Each row is a point. A path goes straight from each point to the next, and from the last back to the first. The post is the endless flat space through its rows: a point in 2 columns, a line in 3, a plane in 4, and so on, so that a path can go around it. How many times does the path go around the post? Going back the other way cancels.
In the rows, 128 means zero.

Post, 2 rows:
[[157 151 156]
 [113 100  84]]
Path (14 x 3):
[[131 149 156]
 [109 134  83]
 [106 152 130]
 [107 110 133]
 [144  82 116]
 [228 134 142]
 [165 152 131]
 [182  71 102]
 [144  74 149]
 [120 141 153]
 [139 197 147]
 [138 120  55]
 [176 130 150]
 [114  83 120]]
Times around: 1

Post, 8 rows:
[[137 108 164 200 127 108 152 120  90]
 [ 96  79  66 124 140 162 117 118 105]
 [192  93 194 106 150  69  96 163 102]
 [127 142 117 132 133 131 172 138 121]
 [ 63  71 142 151 142 201 102 155 168]
 [116 162 147 139 108 125 139  53 127]
 [119 147 158 125 134 126 110 159  91]
 [127 121 147 136  95 131 166 116  78]]
Path (17 x 9):
[[161 124 136 101 142  97 124 168 157]
 [ 67 152 139 153 113 112 108 145  81]
 [ 61 154 104 187 204 176 151 122 149]
 [143  79 156 137 106 174 196  57 110]
 [158 136 102  80 116 123  73 157  77]
 [121 134 104 153 121 109 117  75 112]
 [114 136 146 145 104 160 104  80 121]
 [112  70 176 128 129 202 144 151 111]
 [ 79 140 156 117 167 132 105 161 136]
 [ 86 106 122 127 123 153 174 131 143]
 [122  63 157 124 165 133  87 200  84]
 [140 178 139 173 114 149 177 104  76]
 [125 191 136 151 120 112  88 118 111]
 [144  62 208 132  88  78 108 139 117]
 [ 54 117 139 166 150 158 115 145 101]
 [ 82 138 162 163 158 205 138 187  85]
 [128 115 175 135 124 145 118 155 103]]
Times around: 2

Post, 17 rows:
[[140 121 117 136  99  57 176 176 187 149 184 120 111 143  78 130  71 130]
 [174 115 109 108 172 130 113 138 108  86 151 167 144 169  85  99 121 153]
 [146 162 133  74 100  96 166 130 137 110 200 100  91 123 178 182 103  48]
 [109 133 124 147  93 142 123 170 110 165  76 151 140 104 107 166  68 130]
 [ 92 126 110  75 134 138 142 163 156  82  93 104 178 146 140 154  97 115]
 [127  67 139 103 105  80 109 118 149  97 145 120 135 127 112 115 138 116]
 [186 124  25 210 147 118 132 138 138 109 130 151 151 115 155 160 149 141]
 [126 111 135 164 107 147 197  67  92  98 114 146 140 155  93  91 207 107]
 [101 108 162  94 113 139 205 152 159 155 114 134 125 114 141  96 217  88]
 [157 126 135 104  79 148 160  88 160 123 112 163  85 153 107 130 149  82]
 [152 126 205  91 130 112 113 126 177 101 157 120 134  92  71 154 152 141]
 [110  85 160 171  71 143  86 123 137  79 123 169 137 187 141 122 157 150]
 [109 142 192 158 127 147 125 126 196 142  97 149  67  79 101 111 115 136]
 [124 144 116  62 116 162 180 160  95 159  90  23 109 139 191 170 126 128]
 [121 142 151 143  84 108  83 172 155  93  98 133 109 116 100 106 135 138]
 [156 108 123  86 187  77 141 144  79 102 113  92 139 188 149 174 161 126]
 [176 153  90 116 121  99 171  81  94 121 118 143 138 156 185 135 170 162]]
Path, 18 rows:
[[185 132 146 102 176  52 152  97 164  88 159 109  49 146  53 133 113 163]
 [106 157 128 118 132  76 156 151  98 139 141 120 141 154 182 191 191 137]
 [136 132 125 230  98 109 114 112 115 132 127 158  98 166  94  94 195 114]
 [186 119 134 135  95  76 119 108  97 106  91 148 160 118 132 131 168  92]
 [149 132 103 156 125 122 165 180 132 137  61 151 121 115 125 176 132 125]
 [ 87 116 150 111 165  84 194 149 152 118 137 184  78 137 128 122 149 123]
 [ 82 233 124 148  99 152 133 169 134 118 166  79 102  65 139 116 125 117]
 [178 158 144 166 115 112 130  68  76 136 165 120 176 161 133 157 139 200]
 [164  99 135  77 119 122 111 133  82 112 107 109 174 142 133 104 145 114]
 [160 111 114 133 103 176 161  68  99  25 129 110 140 155 190 122 181 140]
 [181 153 171 128 105 140 130 101 193 111 121 142 110 125 114 173 120 151]
 [106 146 159 183  96 121 191 124 132 108 105  69 156 168  94 148 150 106]
 [165 136 115 168 116  48  92 139 146  62  98  95  49 109 141 118  98  77]
 [154 113  85  83 122 100 101 135 108  43  76 122 134 143 183 132 170 155]
 [103 171 106  30  98 129 144 154 112 120 163 106 124 140 125 131  64 125]
 [138 151 167 168 160 129 130  88 171 155 126  96 123 110 109 153 146 130]
 [153 151 100 116 165 151 194 131 124 156  99 117 145 116 123 133 110 123]
 [126 120 147 138  42 160 189 140 134 105 130 145 141 164 146 122  73 134]]
Times around: 3

Post:
[[111 100 197 146  95 115 119 154 121 140 152 117 112 143 168 135 114  86]
 [149  95 129 100 119 104 147  52 120  78 148 174 110 112 119 105  86 113]
 [142 129 140 133 142 116 172 153 132 146 175 111 108 180 145 149 117  89]
 [116 123 141  93  75 112 144 177 134 140 155 124 144 129 154 145 154 129]
 [142  98 129 124  85 144 101 141 157 123 148 117  90 163 125 129 108 119]
 [ 90 114 149 123 109 133 139 126 149 188 118 128 131 170 171 155 126  94]
 [ 76 156  96 160 150  95 110 116  82 137 101 133 145 131  39 127  92 145]
 [117 115 103 148 192 153  87 151  92 152 127 140 173 118  78 117  96 154]
 [172 165 111 117 132 100 102  91 119  95 122 207  90 106 113 117  90  76]
 [126 116 139 127 124 133 146 147  94 131 119 112 108 165 171 134 128 163]
 [169 114 164 115 115 102 118  75 169  98 137 175  88  94 120  97 177 116]
 [167  91 160 119  75 130 170 145 124 151 144 182 107 146 126 137 116 115]
 [113 161  84 171 140 157 107 100  84 158  97 105 150  97  62  67  85 136]
 [126 132 151 145  71 141 129 120 129 123 151 133 151 183 162 162 161 123]
 [158 129 108 170 144 111  89 108 130 152  90  83 174 102  74 131 103 162]
 [117  96 129 123 103 149 170 137  99 109 118 131  99 140 148 175 134  79]
 [137 120  78 158 139  96  56 128  72 188 120 103 167 144  84 110 138 126]]
Path (30 x 18):
[[148 111 119 144  85 190  72  85 118  98 107 159 158 107  91 144 104 123]
 [207 130 151 156 105  91  71 129 137 149 115 145 157 117  57 123 134 151]
 [131 121 124 141 131 137 114 165 114 210 111 155 154 148  81  75 102 158]
 [135 118 106 164 122 156 127 130 107 106 132 197 134 142 133 146 174 110]
 [161 119 123 179 149  61  78 124  94 192 163 134 166 154 132 161 155 123]
 [163  92 156 121 130  91  71 150 105 143 133 156 125 121 120 148 130 175]
 [125 123 139 149 123 157 134 105  94 136 127  75 158 159 123 103 157 201]
 [140 116 168 102 169 119 112 128 131  97 140 132 132 157 169 148 110 157]
 [129 123 131 165 145 137 101 119 120 122 140 138 154 148  73 139 106 103]
 [140  51 152 137  65 117 121 139 150 163 112 146 169 130 172 150 137 124]
 [146 150 148 140 110 154 152 120 190 128 127 112 122 144 183 161 113 114]
 [162 108 114 119 101 136 129 113 117 175 143 179  93 125 128 122 145  91]
 [159 121 159 114 147 113 197 124 151 167 165 115 123  92 162  95 120 141]
 [113  68 151 154 153 105 143  58 103 173 111  78 158 127 127 171 128 157]
 [149 143 118 140  87  92 100 125 101 129 115 137 107 157  67 143 107 114]
 [144  84 162 114 116 148 143 134 149  53 108 154  73 156 127 178 168  77]
 [117 119 119 127  84 103 147 120 136 155 134 175 147 181 117 168 139  99]
 [105 130 171 172 126  91 144 103 143 171 132 148 119 127 139 108 105 102]
 [103  98 130 155 151  75 143  55 121 201 115  96 126 172 139 161 134 113]
 [105 124 162 102 101 140 145 118 120 110 171 115  79 145  89 104 156 115]
 [100 157 140 125 135 142  95 134 151 142 138 103 111 137 142  98 170 105]
 [ 92 130 124  96 106  89 153 130 184 111 154 121 131 167 114 134  93 105]
 [ 96 115 134 162 112 153 114 119 111 124 128 100 160  93 101  77  67 151]
 [112  93 141 115  89 105 131 159  85 137 186 156 108 114 103  71  79 148]
 [145 102 101 112 129 145 116 140 133 117 147 158  98 126  60 126  81 148]
 [157 102 148 108  85  91  86 100 102 191 132 198 108 135  95 132 141   7]
 [116 129 127  98  94  92 123 133  97 177  87 172  83 115 103  78 100 121]
 [108  84 149 111 101  98 149 198  45 146 148 179 148 119 136 120  92 106]
 [ 87 110 144 108 143  89 118 157 128  91 176 120 122 129 191 132 127 143]
 [116 143 116 149  99 138 129 133 129 130 132  53 152 103 145 138 142 144]]
Times around: 5

Post, 17 rows:
[[ 98  91 121 144 140 123  90 140 129 105 114 171 120 166 156 133 140 147]
 [104 142 109 115 139 201 151 185 147  96 122 142 125 141 125 114 165 164]
 [ 62 141 122 115 221 170 150 201 117 147 145 150 130 123 157 114 149 150]
 [141 109  91 131 159 165 127 169 128 167 151 143  91 143 138  93 136 158]
 [128 137 139 110 114  79 119 141 175 125  85 102 119  98 130 132 150 131]
 [105  98 126 140  95 115  92 115 118 110 117  86 113 161  93 128 111 134]
 [135 135  92 141 115  63  54 105 152 109 103 115 126 161  75 145 131 178]
 [116 116 134 128  98  72 129 117 176 135 122 150 132 142  77 144  91 149]
 [128 124 126 126 141 142 100 145  95 149 149 128 178 145 112 100 121 155]
 [107 163 128 112 134 129 124 148 116 116 133 146 132 135 125  98  94 191]
 [139 182 179 123 181 156 110 179 168 116 101 132 110  96 138 177 111  84]
 [159 154 134 125 171 142 169 161 147 132 115 107 107  65 173 211 119 116]
 [111 152 138 118 159 166 144 145 149 137 164 152 103 168 177 134 155 136]
 [145 196 157 182 158 145 136 153 169 149  96 138 112  66 136 191 148 112]
 [118 161 146 140 165 134 122  98 212 135  99 120 121  60 149 156 138  94]
 [119  96 167 100  99  91  74 109 124 122 133 123 121 133  59 128 136 163]
 [ 97 119  85 115  93 110 117 109  94 129 123 170 112 166  87 119 128 142]]
Path (25 x 18):
[[104 156  72 163  98 159 208 123 207 154  58 132  80  88  89 114 182 171]
 [137  86 116 133 224 108  96 161 130 182 136  95 100  88 126 122 147 155]
 [ 89 205 177 168 132 133 112 115 140  83 108  99 104 140 115 166 158 117]
 [142 124 121 147 136 136 110 141  86 123 112 118 104 175 122 140 128 176]
 [129 153 101 141 145 112  78 174 142 142  68 204  79 109 116 166 145 137]
 [128 157 145 124 174 143 118 200  63 107 144  77  75  88 132 202 135 163]
 [133 169  88 171 133 142 154  95 187 134 115 120  99  55 114 187 172  97]
 [130 192 185  73 150 111  50 142 182  92 139  92 117 137 190 130 157 159]
 [ 82 113 165 117 129 148 149 145 152 102 128 146 107 162 162 181 101 157]
 [131 157 171 109 163 122  99 187  81  91 102  80 181 119  84 176 108 136]
 [181 115 120 124 138 126 131 113 123  97 171  99 105 131 135 181 113 140]
 [ 66 187 113 114 149  79 100  69 196 128 129 151 170  97 141  82  84 132]
 [ 81  85  97 101 194  97 113 129  77 178 131 151  80  87 167 138 129 139]
 [105 128 132 130 171 178 112 155  63 146 131  63 168 102  73 104  94 152]
 [145 158  85 178 172 135  94 145 114 182  89 198 181  55 126 131 149 209]
 [145 217 172 146 121 146  80 102 241 111 141  99  73 110 142 167 140 137]
 [118 129 169 107 161 126 110 215  98  70 115 170 104 156 138 178 100 140]
 [ 78 139 162 160 126  66 166 113 180 131 102  94 119 122 127  96 111 136]
 [103 104 171 138 198  93 108 168 155 153 114 137 146 112 149 156 142 182]
 [ 76 128 163 135 124  73  90 105 170 186 122 155 129 115 172 104 167 124]
 [ 69 179 166 131 170 170  53 174 118  22 127 158 153 160 131 158 135 123]
 [140 131 129 151 129 112 110 187 112 105  94 129 147 132 103 117  79 183]
 [150 124 121 214 113 116  75 113 138 122 124 119 118 192 118 167  75 103]
 [102 159 122 114  61 148 163 118 177  69 124  81 141  78 137  88 138 159]
 [161 187  42 209 127 135 100 176 130 220  78 143  64 133 125 136 128 114]]
Times around: 0

Post (17 x 18):
[[ 96 111 117 107  82 108  91  87 111 125 142 110 159 165 153 148 152 105]
 [144 145  99 142 175 122  92  75 164 102 145 106 138 102 202 114 102 119]
 [ 76 156 107 139 165 157 112 106  96 107 151 125 185 163 118 162 148 102]
 [ 97  97 151 105 138 135 129 121 120 128 150 115 111 103 114 127 170 118]
 [151 145 118 126 143  68 117  95 140 170 190 119 112 105 173 107 105 147]
 [170 150 131 123 171 115 154  89 142 183  80 126 147 127 149 160 193 153]
 [ 93 152 130 125 129 154 145 128 144 106  79 177 114 196 131 101 172 120]
 [150  87 160 115  75 132 125 110  65 157 106 129  54 113 173 162 141 162]
 [150 114 120 147  96  58 149 108  79  84 107 176 122  83 186 164 100 113]
 [ 96 146 144 177 180  97 122 125 133 115 128 130  98 155  97 190 116 123]
 [174 111 137 143 103 135 136 125 154 171 173 112 162  64 116 186 143  86]
 [128 207 136 169 112 125 173 106 170  61 143 195 128 148 119 137 201 106]
 [191 161 122  95 131  64  71 156 200 143 168 135 116  78 154 165 116 151]
 [180 126 123 118 161 135 162 167 131 163  91  44 124 108  82 145 122 139]
 [144 142 173 174 151 138 131 167 117 132 126 128 111 157  92 159 188  80]
 [117  90  75 133 134 165 208 142 118 127 130 113 112 114 150 140 199 119]
 [129 159  88 117 131  88 103  81 128 145 163 147 113 133  98 129 139 108]]
Path (33 x 18):
[[150 161 129 184  99  83  79 108 184  76 143 185  68 104 125 136 184 103]
 [181 147 116  80 124 149 131 132 164 134 125 153 131  81 154  84 128 154]
 [208 128 101 141 131 127 106 168 180 163 146  96 169  72 136  84  85 105]
 [ 92 139 159 179 150  50 100 177 127 125 179 162  56 128 108 168 162 104]
 [ 78 156 140  87 140 111  94 110 138 120 172 130 133 111 116 152 219 104]
 [ 87 135 102 133 164  89 149  98 147 105 121 168 107 119 121 197 120 124]
 [121  97 104 113 108 175 127 122  79 125 188  89  99 134 129 223 154 115]
 [139 165 162 119 124 158 178 116 149 163 126 118  88 136 123  67 164 118]
 [151 142 159 159 151 136 103 137  97 197  53 139 127 137 115 136 146  63]
 [107 170 212 173 169 106 108  86 147 178 154 162 113 113 157 151 201 116]
 [136 162 138 144 128 133 111  82 209 156 115 137 104 113 121 170 133  78]
 [118 154 115 141 157 136 172  78 156 139 190 157 178 144 189 126 136 114]
 [112  99  78  87 127 128 160  84 150 143 184 119 130 131 164 132 158 165]
 [120  90 117 104 138  86 138 118  87 186 183 154  90 133 129 154 142 184]
 [168 134 116 135 130 118 189 124 141 170 185 189  84  90 144 135 207 126]
 [162 117  88  94  57 138 122 112 145 123 143 164  37  94 138 161 149  99]
 [157 190 194 142 122 121 139  77  36 122 158  99 116  98 143 150 162 121]
 [165 141 111  60 133 158 138 172 105 122  99 182 145 109 130 136 144  99]
 [189 143 109 105 144 138 148 150 173 108 112  63 149  70 136 102 104  50]
 [169 149 134 109 126 100 108 110 132 149 103  79 119 109 165 129 104 153]
 [110 201 118 176 139 172 159 138 118 127 119 146 108 158 113  67 164 130]
 [105 174 105 103 156 119 127 124 155 153 147 149 193 112 116 143 161 117]
 [ 68 110  88  90 198 111 165 156 126  89 105 137  86  99 120 168 166  93]
 [135 158  89 104  83 172 151 132 122 146 183 114  78 140 160 120 119 113]
 [149 164 137 106 202 137  99 132 156 186  64  91 151 164 124  58 155  89]
 [129 141  63 114 172 139  62 152 111 148 131 110 121 127 116 140 143 135]
 [128 163  76 116 186 116 108 159 151 143 138 105 127 146  75 154 134 165]
 [182 188 114 114 150  97 147 177 133  97 163 169  82  78  46 120 103 129]
 [217 188 124 111 161 144 155  98 152 103  85 175 170 115 111 111 115  77]
 [195 111  54 108 156 135 131 158 166 148 143 102 188  79 139 139 133  94]
 [178 123  46 139 110 191 165 159 111 134 117  94 127 128 152 146 166 142]
 [ 78 148  80 185 131 141 188 134 134 101  69 143 126 187 163 164 209 139]
 [110 162 161 147 193 145  91 136 141 181 121 167  80 108  86 213 170 137]]
Times around: 0

Post, 17 rows:
[[133  58  80 126 148 109 137 120 157  84 165 147  91 133 125 162 124 135]
 [135  79 126 159 127 159 165 134 152 117 137 187  90 147 146 150 129 136]
 [125  61  88 127  94 135 141 130 126 101 145 181 126 103 110 141 111 106]
 [154 111 140 174 115 120 130  99 132 120 129  75  93 118 165  97 135  91]
 [101 136 143  81 104 130  69 128  70  96 130 105 144 123 104 142 109 115]
 [105 106 154  82  65 108 110 157 119 130 126 109 113 114 101 148 105 129]
 [130  99 130 137 150 158 164 105 190 133  94 144 139 145 119  70  99 134]
 [132 124 184 107  92  95 139 144  79 123 143 108 193 116 103 107 126 133]
 [123  86  69 137  85 131 153  81 118 100 115 154  91 159 149 152 124 158]
 [150 136 149 180 113  82 102  91 162 109 127 130 123 142 158  72 124 114]
 [ 81 128 140 129 112 101 126 145 105 134 133 117 149  66 103 160 163 127]
 [159  85 168 132 114 108 143 103 118 100  79 131 102 137 142 102 158 105]
 [110 132 163  98  74 140 129 142 100  84 145 135 131  82  74 143 114 150]
 [122 169 146  68  82 129 146 152 115 111 143 132 170 112  97 166 128 102]
 [118  67  95  91  82 148 154 139 137  66 136 172 130 124 175 129 123 160]
 [143 131 148 114  70 141  93 150 113  94 106 114 205 104  83 157 137 136]
 [167 109 148 135 112 142 126  88 172 159 138 144 133 132 131  52 147 137]]
Path, 26 rows:
[[124  93 136 114  72 137 128 109  89 143 141 137 113 101 153 192 140 145]
 [123 121  92 102 110 119 102 119 121 137  94  99 139 145 130 143 106 122]
 [114 140 121 105 145 124  80 123  84  78 159  96 197 149  93  83 100 142]
 [130  47  50 111 121 156 141 133 192  67  78 114 187 171 139 166 161 126]
 [165 153 167 139  57  92 122  98 187 126  86 141 151 131 125 107 135  84]
 [136 144 133 182 135 121 161 107 126 169  85 127 155 140 190 160 125 120]
 [109 127 146 131  76 141 157 194 132 179 124 157 199  62 130 141 159 137]
 [132 100 156 137  58 158 152 173  94 136 126 185 155 128 154 103 166 139]
 [ 69 159 170 178 116  86 134 101  84 155 134  55 152 128  88  78 107 123]
 [178  76 135 122  71 163 121  75 124  58 102 145 165 147 148 106 146 170]
 [120 127 133 115  51  90  62  50 125 100  54 156 132 170 146  73  91 200]
 [134  98  98 122  90 150 135  21 139 117 113 172  15 185 174 105 126 146]
 [165 160 160  90  70 131 167 120 119  58 182 104 168 101 161  92 172  98]
 [ 82 151 116 120 145 133 149 164 184 115 144 150 171 108 134 103 170 165]
 [121 140 127 130  41 177 203 125  84  99 112 157 107 144 161 135 128 192]
 [121 115  77 123 106 130 115 115 186  79 105 142 224 128  89  51  99  82]
 [155 149 140 158  62 179 111  84 138  77  94 144 187 155 178 132 163 151]
 [183  77 163 107   9 114 157 109 140  58 104 193 106 139 150 143 108 188]
 [223  86 142  58  67 147 158 134 127  79 155 193 142 131 142 126 152  99]
 [128  74 140 153  59 109 171 160 158  92 102 175 126  54 164 138 145 127]
 [149 141 204 140  93 147 117 123 120  97 123 166  94 120 170 130 139 104]
 [126  61 100 117 120 179 139  81  79  97 178 177 124  98 126 111 127 140]
 [107 117 107 174 181 117 110  85  93 133 103 133 138 124 114 128 104  89]
 [145  85 189 153  87 101 117 180 108  81 154 145 156  49  38 130 140 156]
 [148  99 135 201  42 128 126 111 154  90 181 168  76 104 132  85 119 148]
 [ 96 151 123 160 137 157 220  77 140 127 138 147 105 133  75 143 112 100]]
Times around: 3

Post, 17 rows:
[[106 115 133 136 100 137 141 135 127 120 200 114 192 113  96 103 165 131]
 [158 157 114 158 163 151 109 193 169 154 141 133 126 137 166 171  97 104]
 [153  82 119 187 149 128  97 184 101 119 152 111 168  96 115 123 205 121]
 [114 134 171 123 109 115 153 126 142 169 124 107 106 140 123 150 135 121]
 [116 149 158 123  56 119 148  64  91 113 150 132 111 109 132 108 120  98]
 [135 177 129  95  68 126 110 104 100 109 119 110 132  81  86 162 122 128]
 [113  92 140 118  65 101 159 106 106 118 144 128 122  77 101 161 102 106]
 [144 142 150  87 118 113 162 164 186 123 119 125 145 120 168 132 133  67]
 [189 122 105 171 128 149 110 182 118 191 144 160 187 133  99 139 168 108]
 [159 107 156 126 145 124 107 174 160 183 162 114 162 124 172 137 119 116]
 [124 115 132 125 144 130 109 104 164 121 101 123 146 143 137 129 125  99]
 [153 165 134  79 151 105 147 147  94 128 126 113 122 154 124 142  91  91]
 [161 136 155 108 149 144 108 205 158 131 127 176 109 154 155 119 109 115]
 [148 118 168  99  94 141 167  58 109 112 143 143 119  93 103 150 130 122]
 [127 145 135  64  64 103 152  65  99 113 149 153 110 120 131 168 132 121]
 [133 145 120  88 137 171 130 151 147 152 128 118 100 118 162 136 123  72]
 [ 92 135 165 104 126 125 148  72 116 126 118 167 144  84 149 132 118  93]]
Path (24 x 18):
[[163 128 115 119  64 187 107 160 137 145 153 214 118  84 113 163 117 202]
 [168 205 152  39 127 194 133 187 138 119 136 114 178 126 182  93 114  56]
 [144 163 182 142 167 151 129 133 161 163 102 172 114 164 161 157 119  75]
 [138 128 127 103 129  96 128 147 186 119 166 166  89 118 188 153  94  93]
 [195 144  71 142 192 148  71 126  90 147  92 145 117 112 116 158 104 107]
 [185  83 156 157  96 137 150 179 178 108 129 203 142 102  90 124 119  94]
 [ 59 103 168 117 141 100 110 140 116  60 200  50 131 110 182  81 112  94]
 [137 131 146  63 113 118 117 177  97 116 168  35 124 137 154 149 159 145]
 [152 116 162 127 138 146 154  75 110 135 117 168 110 102 125 134  97 110]
 [150 155  94 122  87 111 122 127 137 140 132 117 106 127 142 154 136  77]
 [ 84 134 154 134 114 113 172 125 159 152 130 103 127  79  77 214  73  95]
 [196 118 135 145 156 181  59 168 186 113 149 140 124 138 173 157 118  90]
 [179 169 156  83  91  79 158 117 130 123 153 175 173 125  95 134 102  76]
 [229 148  80  44 187 137 101 123 135 131 108 199 123 142 230 158 107  91]
 [171 122 184  86  56  72 177 160  48 117 126 112  84  60  93 155  72 129]
 [165 134 112 117 113 109 124 142  99 164 132 112  97 112  94 124 148 110]
 [102  90 131 127 125 122 151 118 130 122 164  75 121  92 126 152 175 101]
 [113 139 131 117 186 158  80 114 108 148 141  77 172 107 129 204  90 112]
 [119 123 202  30  87 106 161 136  48 136 197 111 148  94 107 139 132 171]
 [135 131 175  97  69 136 160 179 109 163 138 139  84 151  65 157 145  93]
 [234 142 168  29  97 100 152 159 108 125 184 128  73 107 167 128 161  82]
 [117 176 190 119 104 135 138 152 116 113 132 142 111 135 142 116 155  74]
 [156 148 182  31  80 127 159 173 119 102 170 125 125 147 201 117 144 101]
 [139  92  75 129 113 130  81 159 114  98  95  93  56  85 184 173 187  93]]
Times around: 1

Post (17 x 18):
[[149 155 170  92 133  57 116 191 151 143 143 146 110 163   7  87 160 119]
 [115 112 143 173 130 146 110 135 140 125 144 169 148 147 160 139  78 154]
 [122 134 130 127 112 130 112 132  96 150 149 134 121 112 134 145 118 123]
 [132 132 155 135 118  86 152  69 165 128 132 202 106 127  79 180 159 127]
 [102 136 141 118 157 147 103 110 165 143 158 114 139 130 116 118 132  67]
 [109 114 110 129 155 119 178 149 132 123 128 150  95  98 137 132 157 121]
 [144 143 120 112 125 139 138 142 143 115 171 155 130 102  91  91 117 152]
 [146 117 122 131 150 140 153 114  94 143 119 150 125 175 112 147 115  87]
 [177  77 142 144 135 119 133  94 126 126 111 144 169 154 147 129  72  95]
 [155 115 106 151 146 121 163 109 125 156 129 105 183 154  95 164 106 121]
 [127 125 113 126 141 142 116 106 132 169 105 125 104 142 150 117 104 107]
 [133  96 138 113 124 162 140 125 150 123 159 149 143 107  96 152 118 169]
 [144 123 112 154 157 126 142 123 122 135 145 124  91 116 113 129 155 133]
 [116 105 140 137  96 114 159 120 141 135 161 109  73 148 112 109 129 116]
 [153 121 122 121 101 117 125 145 143 113 138 138 143 178 107  96 143 131]
 [142 109 155 162 125 139 124 145 166 158 182 108 100 122 171 140 122  90]
 [138 107 104 160 114 145 104 139 147 151 154 146 119 113 112 141 114  88]]
Path:
[[131 173 110 122 152 127 112 118 124 164 120 123  90 139  82 104 171  52]
 [122 164 111 149 123 175 124 167 136 131 198 159 170 143 135 121 138  99]
 [106 119 140 123 160 136 121 142 134 132 131 182 128 158 161 116 128 148]
 [157 128 134 132  87 125 136  87 113  80 245 138 115 125 105 108 131 143]
 [167 153  98  92 126 109 141 139  78  94 135 114 120 158  83  93 143  87]
 [132 132 121  89 133 128 105 198 105 128 100 144 172 135  97 136 144  98]
 [148 130 167 163 147 110 145  95 128 172 109 146 124 202  68 133 118 132]
 [107 118 144 151 148 110 131 177 161 179 150 142 111 154 149 115 144  58]
 [135 114 116 177 149 147 134 173 115 174 200  85  79 153 141 137 133  34]
 [125 109 128 190 190  99 128 112 200 105 176 115 229 194 109 177 129 105]
 [196 146 116 140 183 113 134 120 177 181 163 130 144 156  39 101 136 117]
 [149  80 174 179 151 112 160 156 169 171 148 130 162 112 119 140  98  94]
 [131 128 152 186 127 106 155 138 169 186 142 111  82 125 110 157 129  99]
 [124 145 129 124  87 109 150  74 171 105 162 141  32  94  83 113 127 142]
 [119  94 115 144 128 145 143 141 169 107 141 163 159 124 160 167 116 162]
 [149  52 162 137  58 105 154  90 158 115 182 121 117 124 152 135  94 105]
 [115 163 143 103 160  91 119 137 116 134 108 157 171 140  87 172 143 124]
 [114 172 112  91  85 147  93  88 101 121  89 198 111 130 116 110 115  88]
 [ 89 109 141 131 106 154 145 126 138 132 139 117  74 157 115 106 162 119]
 [154 114 116 181 107 107 149 156 135 152 158 104 129 173 139 109 113 119]
 [167 107 157 128 123 141 102 106 161 161 201  70 152 129 127 105  62  88]
 [123 111 135 147 120  79 103 113 110 159  98 142 105 122 137 143  80  93]
 [145  94 145 134 114 143 148  96  75  78 110 141  62 179 111 141 127 169]
 [117 153 104 137 161 129 120 202 133 131 148 102 124 125 117  76 166 100]
 [134 100 139 175 138 147 181 117 162 166 194 114 125 129 140 138 129 118]
 [110  77 109 158  71 116 115 116 119 147 153 158 143 146 162 174 108 123]
 [117 118 149 131 129  79  95 132 165 136 122 154 149 130 117 190 110 168]
 [116  58 171 154 145 118 131 203 114 124 101 170 115 121 162 187  42 104]]
Times around: 3
